Rows are points. Any point is a mix of the corners, with weights that add up to 1. It lies inside the corners' shape when no weight is negative. Say inside or outside, and name the corners with a negative weight.

Corners:
(1): +0.17  +0.43  -0.29
(2): +0.14  -0.24  -0.33
(3): +0.22  -0.49  +0.54
(4): -0.28  +0.01  -0.40
Points:
-0.15  -0.06  -0.34 -> inside
-0.02  -0.22  +0.04 -> inside
+0.01  -0.36  +0.11 -> outside (1)
-0.02  -0.37  -0.13 -> outside (1)
-0.20  -0.01  -0.34 -> inside
+0.20  -0.43  +0.45 -> inside
+0.00  -0.17  +0.11 -> outside (2)
+0.13  -0.22  -0.30 -> inside

Corners:
(1): +0.81  +0.25  -0.73  +0.73  +0.26  -0.30
(2): +0.12  -0.18  +0.01  -0.14  -0.01  -0.11
(3): -0.01  +0.03  +0.21  -0.16  +0.32  -0.35
(4): +0.09  +0.31  +0.06  -0.21  +0.20  +0.02
(5): -0.22  +0.37  -0.53  +0.35  -0.94  -0.46
(6): -0.09  +0.17  -0.25  -0.47  -0.12  -0.32
(7): -0.37  -0.10  +0.12  -0.23  +0.43  +0.21
Points:
-0.03  -0.07  -0.01  -0.15  +0.10  -0.06 -> inside
-0.10  +0.18  -0.21  -0.11  -0.16  -0.21 -> inside
+0.00  -0.01  -0.03  -0.13  +0.40  +0.15 -> outside (3, 5)
-0.16  +0.26  -0.12  -0.13  -0.42  -0.28 -> outside (1, 7)
-0.17  +0.03  -0.04  -0.21  +0.21  -0.01 -> inside
+0.15  +0.23  -0.35  +0.15  +0.06  -0.14 -> outside (2, 3)
+0.16  +0.04  -0.06  -0.07  +0.28  -0.07 -> outside (5)
-0.13  +0.09  -0.07  -0.17  -0.12  -0.18 -> outside (1)

Corners:
(1): -0.49  +0.50  +0.30  +0.21  +0.43  -0.17  -0.28  -0.46  +0.04
(2): +0.03  +0.59  -0.53  +0.36  -0.38  +0.62  +0.15  -0.56  -0.30
(3): -0.04  +0.33  +0.06  -0.03  +0.13  +0.28  -0.22  -0.10  -0.17
(4): -0.69  +0.44  -0.36  -0.24  +0.53  +0.10  +0.35  -0.07  -0.40
(5): -0.46  +0.27  -0.27  +0.63  -0.36  +0.32  -0.34  -0.18  -0.16
(6): +0.36  -0.54  +0.45  +0.08  -0.09  -0.49  +0.13  +0.29  -0.41
(7): +0.29  +0.18  +0.12  -0.08  -0.24  -0.16  -0.26  +0.18  -0.01
(8): +0.70  -0.16  +0.02  -0.08  +0.21  -0.48  -0.30  -0.27  +0.14
(9): -0.17  -0.35  +0.43  -0.32  +0.07  -0.41  +0.12  -0.44  -0.21
(10): +0.30  -0.29  +0.32  +0.30  -0.37  +0.14  +0.12  -0.08  +0.16
Points:
-0.12  +0.10  +0.02  +0.07  -0.03  -0.06  -0.14  -0.20  -0.17 -> outside (10)
-0.19  +0.00  +0.28  -0.10  +0.21  -0.12  +0.13  +0.00  -0.16 -> outside (2, 5, 8)
-0.02  +0.22  -0.02  +0.10  +0.06  +0.04  -0.08  -0.12  -0.15 -> outside (9)
+0.40  -0.10  +0.25  -0.04  +0.07  -0.28  -0.18  -0.25  +0.03 -> outside (4, 5)
-0.26  +0.05  +0.00  +0.02  +0.26  -0.20  +0.05  +0.11  -0.18 -> outside (2, 3, 9)
-0.21  +0.33  -0.13  +0.27  +0.02  +0.28  -0.10  -0.24  -0.07 -> outside (6, 7, 9)
-0.18  +0.25  -0.09  +0.04  +0.08  -0.02  -0.15  -0.32  -0.13 -> outside (6, 10)
-0.03  -0.11  +0.25  -0.14  -0.02  -0.23  +0.00  -0.24  -0.16 -> inside

Corners:
(1): -0.18  +0.53  -0.04  +0.01  -0.33  -0.01  -0.24  -0.42  -0.04  +0.25  +0.11  -0.62
(2): +0.03  +0.48  -0.25  +0.38  -0.31  -0.21  -0.45  +0.40  +0.08  +0.38  +0.04  +0.07
(3): +0.02  -0.23  -0.32  -0.06  -0.27  +0.28  -0.26  +0.04  -0.10  +0.80  +0.36  +0.01
(4): -0.45  +0.45  +0.24  -0.01  -0.14  +0.38  -0.29  +0.16  +0.36  +0.08  +0.22  -0.28
(5): +0.05  +0.14  +0.60  +0.08  -0.47  +0.10  -0.21  -0.25  +0.05  +0.14  +0.22  -0.49
(6): -0.46  -0.43  -0.18  -0.18  -0.07  -0.38  +0.25  -0.35  +0.08  -0.03  +0.25  +0.47
(7): +0.14  +0.26  +0.03  -0.08  -0.29  -0.28  +0.18  -0.23  -0.22  +0.19  -0.07  +0.46
(8): +0.45  +0.70  +0.39  +0.44  +0.34  +0.20  -0.07  -0.37  -0.28  +0.39  -0.74  -0.37
(9): +0.21  -0.15  -0.12  -0.03  -0.03  -0.06  +0.05  +0.16  -0.12  -0.18  +0.03  +0.27
(10): -0.60  -0.10  -0.19  -0.47  +0.02  +0.32  -0.68  +0.08  +0.16  +0.42  -0.34  +0.38
(11): +0.22  -0.40  -0.09  +0.37  -0.50  +0.42  +0.32  +0.46  -0.44  +0.20  +0.17  +0.00
(12): +0.34  +0.36  +0.08  +0.04  +0.26  +0.48  -0.05  +0.36  +0.07  +0.42  -0.44  -0.67
(13): -0.46  -0.02  +0.11  -0.38  +0.72  -0.55  -0.18  +0.12  -0.36  -0.05  -0.67  +0.07
Points:
+0.14  +0.12  +0.12  +0.18  -0.28  +0.37  -0.15  +0.19  -0.05  +0.26  +0.04  -0.31 -> outside (6, 7, 13)
+0.03  +0.09  -0.20  +0.11  -0.17  +0.23  -0.14  +0.12  -0.02  +0.33  +0.06  -0.10 -> outside (5, 7, 13)
+0.00  +0.33  -0.02  +0.06  +0.03  +0.17  -0.22  +0.19  -0.08  +0.21  -0.32  -0.14 -> outside (3, 5, 6)
-0.04  +0.15  +0.01  +0.06  -0.10  +0.12  -0.15  +0.01  -0.11  +0.35  -0.10  -0.13 -> outside (9)
-0.04  +0.08  +0.06  -0.09  -0.08  +0.08  -0.07  -0.09  -0.07  +0.26  -0.07  -0.04 -> outside (2)
-0.03  -0.01  -0.17  +0.13  -0.25  +0.03  -0.21  -0.08  -0.07  +0.36  +0.03  +0.13 -> outside (4, 7, 12, 13)
-0.02  +0.24  -0.05  +0.06  -0.16  -0.02  -0.19  +0.02  -0.06  +0.31  -0.07  +0.03 -> inside
-0.04  -0.22  +0.06  -0.17  +0.00  -0.06  -0.04  -0.21  -0.26  +0.25  -0.23  +0.40 -> outside (1, 2, 4, 12)
-0.01  +0.03  +0.13  +0.01  -0.02  +0.23  -0.24  +0.24  -0.04  +0.20  -0.12  -0.11 -> outside (1, 6, 7)

Corners:
(1): +0.08  +0.39  -0.50  +0.65  -0.35  +0.19  -0.26  +0.31  -0.01  -0.54  -0.35  -0.55  +0.12  -0.40  +0.29  -0.16  -0.07  -0.36
(2): -0.08  -0.15  +0.27  +0.44  -0.08  +0.22  -0.23  -0.10  +0.03  -0.32  +0.21  -0.20  +0.19  -0.10  -0.36  -0.20  +0.17  -0.16
(3): +0.34  +0.40  -0.04  -0.40  +0.43  -0.08  -0.14  -0.20  -0.26  -0.47  -0.38  +0.06  -0.38  -0.02  -0.08  -0.37  +0.18  +0.04
(4): -0.35  -0.39  +0.41  -0.16  -0.16  +0.57  -0.02  -0.57  +0.12  +0.49  +0.43  -0.15  -0.06  -0.04  +0.30  +0.48  -0.62  -0.08
(5): +0.25  -0.37  +0.10  +0.34  +0.26  +0.12  +0.44  -0.05  +0.13  +0.13  +0.19  -0.20  +0.35  -0.40  +0.13  +0.54  +0.02  +0.31
(6): -0.13  +0.19  +0.30  -0.22  -0.09  +0.01  +0.19  +0.09  +0.38  -0.48  -0.39  +0.05  -0.22  +0.08  -0.31  -0.07  +0.38  -0.11
(7): +0.08  -0.06  -0.18  +0.18  +0.08  +0.44  +0.57  -0.66  -0.06  +0.40  -0.10  -0.58  +0.17  -0.05  +0.44  +0.05  -0.48  +0.23
(8): -0.24  -0.38  -0.39  +0.59  -0.23  -0.20  -0.13  +0.01  +0.30  +0.31  +0.32  -0.63  -0.21  -0.45  +0.46  +0.31  -0.38  -0.05
(9): -0.12  -0.01  +0.35  -0.60  +0.10  -0.06  +0.36  -0.27  -0.35  +0.00  +0.62  -0.06  +0.11  -0.19  +0.38  +0.17  +0.04  +0.12
(10): -0.29  +0.31  -0.05  -0.44  +0.04  -0.23  -0.14  +0.08  -0.10  -0.04  -0.26  +0.20  -0.10  +0.12  -0.15  -0.31  -0.11  +0.16
(11): -0.36  -0.38  -0.58  -0.31  +0.51  +0.39  +0.10  -0.56  +0.51  -0.32  +0.51  -0.11  -0.14  -0.06  -0.18  -0.61  +0.02  +0.52
(12): -0.18  -0.37  -0.29  +0.04  +0.00  -0.12  -0.38  +0.47  +0.35  -0.33  -0.06  -0.33  +0.20  +0.14  -0.41  +0.25  +0.36  -0.32
(13): -0.35  -0.52  +0.30  +0.01  +0.38  +0.00  -0.18  +0.42  -0.09  +0.06  -0.02  -0.19  +0.25  +0.03  -0.46  +0.08  +0.33  -0.31
(14): +0.03  +0.04  +0.38  +0.61  -0.18  -0.19  +0.26  +0.22  -0.27  +0.27  +0.05  +0.07  -0.24  +0.25  +0.26  +0.64  +0.16  -0.22
(15): -0.22  -0.31  -0.05  -0.31  +0.17  -0.07  +0.25  -0.07  +0.39  +0.13  +0.28  -0.05  +0.25  -0.24  +0.34  -0.25  -0.07  -0.15
(16): +0.06  -0.19  -0.62  +0.57  +0.31  +0.00  +0.47  -0.43  +0.07  +0.13  +0.37  -0.13  -0.17  -0.16  -0.42  +0.24  +0.29  +0.27
(17): +0.27  -0.12  +0.07  -0.53  +0.10  +0.48  +0.54  -0.22  +0.39  -0.15  -0.07  +0.17  -0.10  +0.08  -0.25  -0.41  -0.15  +0.23
(18): -0.29  -0.20  -0.24  -0.23  -0.09  -0.12  +0.25  -0.19  -0.06  +0.29  +0.12  +0.13  -0.10  -0.10  +0.31  +0.38  +0.30  +0.46
(19): -0.43  +0.43  +0.05  -0.25  -0.18  -0.16  -0.03  +0.21  +0.08  +0.25  +0.43  -0.43  -0.05  +0.11  +0.40  +0.35  +0.16  -0.13
Points:
-0.12  -0.05  +0.07  -0.18  +0.11  +0.16  +0.10  -0.17  +0.12  -0.07  +0.20  -0.20  +0.06  -0.16  +0.12  -0.14  -0.11  +0.06 -> outside (12, 14, 16, 18)
+0.00  -0.05  +0.01  +0.07  -0.03  +0.03  +0.13  -0.04  +0.05  +0.01  +0.05  -0.17  +0.02  -0.12  +0.11  +0.20  -0.02  +0.00 -> outside (11, 13)
-0.08  +0.05  +0.13  -0.25  +0.17  +0.06  +0.21  -0.13  +0.05  +0.03  +0.10  -0.10  +0.10  +0.05  -0.23  +0.05  +0.13  +0.03 -> outside (1, 8, 11, 14, 18)
-0.16  -0.03  +0.00  -0.12  +0.08  -0.01  +0.03  +0.05  +0.09  -0.10  +0.12  -0.05  -0.01  +0.01  -0.07  +0.05  +0.17  +0.02 -> outside (7, 8)
-0.06  -0.02  -0.11  -0.03  +0.17  -0.03  +0.25  -0.03  -0.03  -0.03  +0.07  -0.22  +0.06  -0.01  +0.09  +0.19  +0.29  +0.04 -> outside (2, 4, 8, 10, 17)
